Every row gives one point. The points of each table are mixes of a few directions, plus a little noise. Count the directions of each table, and those that both share. Where both have some left over, give the other angles between the two spaces (their principal angles), to ten degrees, smallest first.

First:
-28  -48  19
1  44  -45
-13  1  -16
25  -9  38
25  3  25
-27  29  -58
17  -19  38
Second:
-48  73  -6
11  -16  1
15  -22  2
23  -34  3
Directions: first 2, second 1, shared 0; angles 50

First:
6  10  -30  22  4  -4  -1  52
-1  -19  14  -36  -17  33  -1  -16
-3  30  -6  60  29  -62  0  -3
27  25  -43  -36  0  45  -10  -33
64  50  -13  -11  0  -31  -42  -88
7  -12  -8  -23  5  -8  11  32
-50  -32  49  29  -24  25  4  0
-10  -16  13  21  -21  10  -8  42
-41  -37  22  -26  24  -9  47  13
Second:
1  16  -26  22  2  14  -4  21
9  -32  23  -68  2  -9  18  -9
14  -37  7  -87  5  1  26  13
4  15  -51  7  8  29  2  49
-17  30  16  85  -8  -14  -26  -33
4  0  -18  -17  3  11  7  22
-18  29  22  86  -10  -18  -29  -40
-2  -30  65  -35  -6  -36  5  -56
3  10  -37  3  5  20  3  36
Directions: first 5, second 2, shared 2

First (9 x 11):
14  -13  -24  -42  4  -38  -25  88  -26  18  -15
-3  -2  13  6  5  17  1  -41  13  1  -9
-5  -3  17  4  6  22  2  -53  17  1  -13
1  16  8  7  -19  20  10  -6  29  -41  -19
0  -3  -36  11  8  -49  4  72  -61  39  74
10  -2  16  -34  -10  22  -16  -1  40  -34  -77
-9  31  -18  60  -20  -10  39  17  -21  -19  78
-11  -10  1  23  19  -3  7  -44  -21  41  45
6  -13  22  -34  5  24  -21  -31  33  -7  -67
Second:
-4  1  0  1  1  -2  -1  -2  -7  1  5
-7  3  0  2  2  -3  -1  -5  -8  2  7
-48  19  -1  12  15  -12  -10  -30  -71  11  55
54  -22  3  -15  -16  14  12  32  79  -13  -62
-63  24  -3  17  19  -16  -14  -38  -91  14  73
28  -11  1  -7  -8  7  5  17  40  -8  -32
3  -1  1  -1  0  1  2  5  9  -1  -7
82  -31  4  -22  -22  20  18  51  120  -18  -95
-14  5  0  3  5  -4  -3  -8  -22  3  18
-33  13  0  8  10  -8  -8  -21  -50  8  40
Directions: first 3, second 1, shared 0; angles 40

First:
11  -36  -42  13  11  -17  -26  13  -1  7  -33  35  -6  -5  -33  -16  -37  -51
18  -6  -24  -7  47  -10  42  16  -16  -4  38  -52  2  -60  10  -24  -15  -5
-4  -22  -28  0  -57  0  -79  -4  21  6  10  51  -23  36  -66  -18  28  -35
-33  36  19  0  -19  18  9  -8  13  4  -11  28  -3  57  9  23  15  50
-27  20  73  26  -20  13  5  -13  -4  -3  17  -24  66  22  32  18  40  15
30  15  -1  -37  20  16  5  2  7  -4  -30  -15  -13  -16  17  32  -56  52
31  -2  42  -29  -45  -2  -10  -43  -4  -20  -38  -8  -74  -9  29  21  37  -12
-27  -5  -33  37  61  -15  54  36  -16  13  46  -20  51  -23  -3  -36  -15  -12
Second (9 x 18):
25  6  -66  -25  32  -9  -7  71  -8  -30  36  -32  -50  -108  12  -41  -2  4
26  -24  -8  -6  -2  -12  -29  1  -3  -19  -1  4  -12  -24  -3  13  1  -26
14  2  71  -14  -68  24  -77  -27  14  -9  -45  10  26  33  5  49  11  13
-28  -5  -33  30  46  -11  48  11  -6  26  12  7  33  14  -17  -29  -29  -12
-28  4  -9  21  24  -9  58  -19  -3  18  15  13  3  40  -4  -7  3  0
13  26  -32  -32  21  10  25  42  -7  8  15  -59  -38  -82  10  -63  -14  22
6  -19  47  3  -27  -5  13  -77  1  11  -21  14  -7  64  -4  36  17  -22
13  -6  45  -6  -43  16  -66  -9  9  -3  -37  7  34  14  -3  30  -6  2
-42  16  -14  28  17  -5  35  6  4  -3  26  37  10  47  5  13  19  21
Directions: first 6, second 5, shared 3; angles 50, 70

First:
134  -18  29  28  53  12  32  -46  1  7  60  17  -57  54  -58  53  38  -22  -61  -86  0  17  -67  82  9  -24  18  -89  2  -26  -22  34
-21  -17  7  -9  -18  -4  -6  -11  11  -10  -13  3  25  -34  32  -16  11  34  27  19  11  11  25  15  18  -1  -4  18  26  -29  0  3
11  4  17  -22  11  0  -4  -32  1  -21  -25  -1  -9  -27  20  4  2  33  -6  10  -13  13  15  49  13  -20  11  17  33  -23  17  30
-43  15  -6  -21  -11  -3  -13  6  -3  -11  -34  -9  11  -25  24  -15  -19  15  13  35  -11  -4  28  -14  -3  0  -1  40  7  9  18  1
-36  -2  -22  16  -21  -2  -2  39  -1  19  13  -2  21  15  -7  -14  -8  -27  19  7  13  -15  -1  -62  -13  24  -14  1  -31  26  -12  -36
-44  16  -2  -27  -10  -4  -15  -2  -2  -17  -42  -9  11  -35  32  -16  -18  26  15  40  -13  0  34  -3  0  -4  1  47  17  2  23  8
-71  -3  -10  -14  -35  -7  -17  17  6  -6  -30  -5  40  -39  41  -33  -10  25  43  47  8  -2  42  -32  5  12  -11  46  10  -3  7  -17
87  -1  13  20  40  8  21  -20  -5  9  40  8  -45  49  -50  39  15  -31  -49  -58  -6  4  -51  37  -5  -13  12  -59  -12  1  -12  17
70  22  4  10  45  9  15  -9  -15  8  23  -1  -54  52  -54  39  -6  -42  -58  -45  -21  -6  -48  18  -19  -13  15  -42  -24  27  1  17
-85  -17  -30  18  -54  -8  -11  56  8  22  7  -1  58  -9  20  -41  -5  -12  58  32  32  -15  24  -91  -5  39  -27  22  -28  17  -19  -58
Second (8 x 32):
43  -10  -3  28  12  5  16  7  0  20  44  8  -15  42  -39  18  12  -36  -20  -41  11  -5  -37  -7  -6  7  -1  -48  -25  9  -22  -12
15  16  9  -19  18  1  -3  -21  -4  -16  -20  -4  -21  -8  4  9  -7  13  -18  3  -19  4  3  33  1  -17  12  10  16  -2  18  26
32  35  23  -46  40  5  -7  -50  -10  -35  -52  -10  -47  -26  12  21  -18  31  -41  13  -44  10  13  76  1  -40  26  31  40  -6  43  61
-35  21  7  -39  -3  -3  -19  -20  -2  -29  -55  -9  4  -48  41  -11  -18  43  8  42  -22  7  40  28  6  -16  8  54  34  -11  32  27
28  8  8  -4  19  2  3  -13  -4  -4  0  -1  -22  8  -11  13  -2  -4  -21  -13  -12  3  -12  25  -2  -11  9  -10  4  0  5  16
67  -22  -7  55  15  7  27  21  0  40  83  14  -18  77  -68  24  25  -65  -26  -72  26  -8  -68  -25  -10  18  -6  -84  -50  16  -45  -29
-71  -31  -24  23  -54  -8  -6  47  14  21  18  6  61  -9  19  -39  9  -7  60  23  41  -9  20  -76  4  37  -29  7  -23  -1  -29  -59
-80  -15  -17  -3  -47  -11  -16  29  10  2  -17  -3  55  -36  40  -40  -4  20  57  45  22  -4  40  -50  7  21  -19  40  3  -6  -4  -31
Directions: first 3, second 2, shared 2

First:
17  36  -23  -2  9  -37  -2  -35  -19  -6  2  -10  -5  16  9  23  15  -7  -6  7  3  26  0  -10  18  34  -14  -2  14  -13  -18  -10
-10  -29  21  -39  10  10  22  -9  3  36  0  -13  0  1  32  15  3  4  18  6  -26  -13  -31  28  -15  -12  -20  -21  14  -17  27  -14
42  -3  -21  -49  -48  41  5  48  -37  17  18  -31  47  32  41  -38  -17  -16  -4  17  -12  32  -8  0  -12  -53  -17  14  16  -26  -11  22
-27  -16  32  -25  -34  29  -41  20  14  69  -40  -18  -17  -32  25  -7  -18  19  -5  -12  -29  -36  -8  22  -24  -13  25  -39  -15  -3  15  2
-19  -38  18  -1  45  -2  46  -21  21  -13  15  15  -5  1  -4  20  13  3  26  2  1  -15  -23  18  -6  -2  -22  2  7  1  31  -16
-18  -8  18  20  -12  14  -22  21  18  4  -12  12  -10  -23  -22  -14  -13  8  -6  -13  1  -25  15  -3  -5  -6  28  -4  -20  21  3  8
56  100  -32  91  3  -84  1  -11  -30  -123  80  58  15  26  -112  -1  3  -38  -28  6  31  35  75  -80  90  80  31  56  3  62  -63  15
-41  -40  -12  4  28  30  -9  -13  32  17  -62  -12  -25  -21  31  4  12  28  6  -13  33  -5  -19  24  -46  -28  -11  -6  -21  -24  15  -6
Second, 9 rows:
25  15  5  -37  -39  -3  -18  -7  -28  45  1  -28  3  12  29  4  -15  -8  -7  9  -25  2  -2  8  17  4  0  -18  19  -15  -13  7
27  2  11  19  40  -14  -12  -50  3  -47  -32  -19  -27  -11  -37  19  20  -11  13  10  91  5  16  19  14  24  -22  34  29  23  -17  36
-52  8  14  -6  12  7  3  38  26  26  -4  18  6  -32  18  -3  16  18  2  -15  -66  -14  -31  -9  -49  8  8  -46  -31  -2  41  -49
-40  -7  26  5  -39  -13  -10  7  14  58  16  30  -18  -11  1  11  -30  16  -14  -18  -81  -50  7  -7  22  13  51  -47  -29  6  13  -28
34  -13  -12  15  -18  -9  -4  -40  -17  -14  1  -6  -16  27  -17  7  -20  -9  -9  5  48  -1  31  6  50  -3  7  32  17  3  -39  37
44  2  -28  -36  -86  -1  -12  -13  -50  62  22  -27  9  54  44  -3  -47  -10  -27  10  -35  8  19  -1  53  -21  18  -2  16  -38  -45  20
27  4  20  0  50  4  11  -3  2  -60  -4  -12  9  -15  -36  -3  28  -20  24  15  65  16  -6  12  -16  8  -37  33  31  28  8  24
-5  -5  -26  -22  15  47  61  102  -3  -41  57  22  83  17  19  -53  16  -13  16  7  -47  43  -36  -28  -64  -61  -33  14  -13  -11  41  -27
-59  -7  -11  63  64  -14  -15  -36  52  -29  -60  24  -49  -43  -23  22  32  31  0  -25  49  -10  4  -2  -28  28  6  -2  -37  9  11  -20
Directions: first 5, second 5, shared 3; angles 60, 70

First (10 x 32):
-7  -12  31  14  20  -14  -14  19  -10  25  -5  -13  -8  -23  16  -12  11  10  2  -34  -5  1  -22  57  -9  -36  17  -35  -1  -12  6  -42
-2  -4  11  6  7  -4  -6  8  -3  9  -1  -3  -5  -8  7  -3  4  3  -1  -12  -2  1  -7  20  -4  -14  7  -13  0  -4  2  -15
10  17  -48  -21  -30  18  20  -30  14  -40  8  20  11  38  -26  19  -16  -14  -3  52  10  -2  36  -85  11  58  -27  57  0  19  -7  62
8  14  -35  -16  -21  13  14  -24  11  -26  6  15  9  25  -18  13  -12  -10  -1  40  9  -3  25  -61  10  42  -20  41  0  14  -7  46
-17  -26  73  34  45  -28  -31  47  -23  56  -11  -31  -17  -55  40  -27  24  20  3  -79  -13  3  -54  125  -18  -87  41  -85  2  -28  9  -93
2  4  -11  -5  -6  4  5  -5  2  -8  2  4  2  8  -5  4  -3  -4  0  11  1  0  7  -16  2  11  -7  14  0  3  -2  13
11  19  -50  -25  -32  19  23  -33  17  -40  7  22  12  38  -27  20  -18  -15  -2  55  10  -1  37  -88  12  61  -29  60  -1  19  -9  64
-16  -28  74  36  45  -29  -31  48  -22  59  -12  -31  -19  -55  39  -30  26  23  5  -81  -15  3  -55  127  -19  -88  42  -88  1  -26  9  -97
6  10  -30  -14  -18  11  13  -19  9  -22  5  13  7  21  -16  11  -11  -10  -3  32  7  0  22  -53  6  35  -16  36  -1  11  -4  37
5  5  -16  -6  -8  6  6  -10  4  -12  2  7  5  12  -9  5  -5  -4  0  18  2  -1  12  -23  4  17  -9  17  0  6  -3  19
Second (9 x 32):
10  -4  -9  27  -11  -37  20  -23  -49  -22  -56  -35  44  29  -22  29  -42  8  43  30  -29  -1  16  52  -2  -25  -35  30  34  4  -15  -3
-4  -15  1  -24  -42  4  33  -7  -18  -4  -14  -6  -2  25  8  -35  -8  6  10  26  20  -15  7  -23  -7  3  -18  12  34  7  6  23
-1  -4  17  -8  12  23  8  12  -25  12  -7  9  12  -12  -2  19  -25  22  19  12  -13  15  5  1  21  15  -14  25  8  6  -1  -15
12  -26  61  27  43  -12  29  19  -90  46  -72  -36  49  -13  9  7  -42  14  57  17  -23  14  -22  118  10  -47  -26  13  40  -9  -10  -30
-20  -3  -3  -2  14  -2  -51  19  56  7  51  22  -46  -38  24  -17  50  0  -34  -73  8  -6  -17  -10  -18  -20  50  -70  -33  -18  13  -24
17  4  -37  -3  -6  -8  16  -30  6  -17  -13  4  20  32  -4  -5  8  -44  0  33  22  -14  11  -23  -9  13  -13  19  5  -4  -9  78
19  23  -13  -12  18  33  13  -5  15  0  14  23  11  7  -16  17  -2  -26  -18  44  12  14  9  -52  25  58  -11  47  -26  12  -8  44
-39  -12  1  -11  22  17  -74  34  46  4  64  44  -51  -66  22  21  25  51  -10  -103  -23  10  -2  -15  -3  -17  49  -69  -25  -19  21  -69
8  37  -18  6  -52  -19  9  -16  58  -27  31  -27  -36  37  -20  -38  36  -31  -67  16  25  -18  -5  -49  -17  20  15  -8  -37  21  0  -4
Directions: first 1, second 6, shared 1
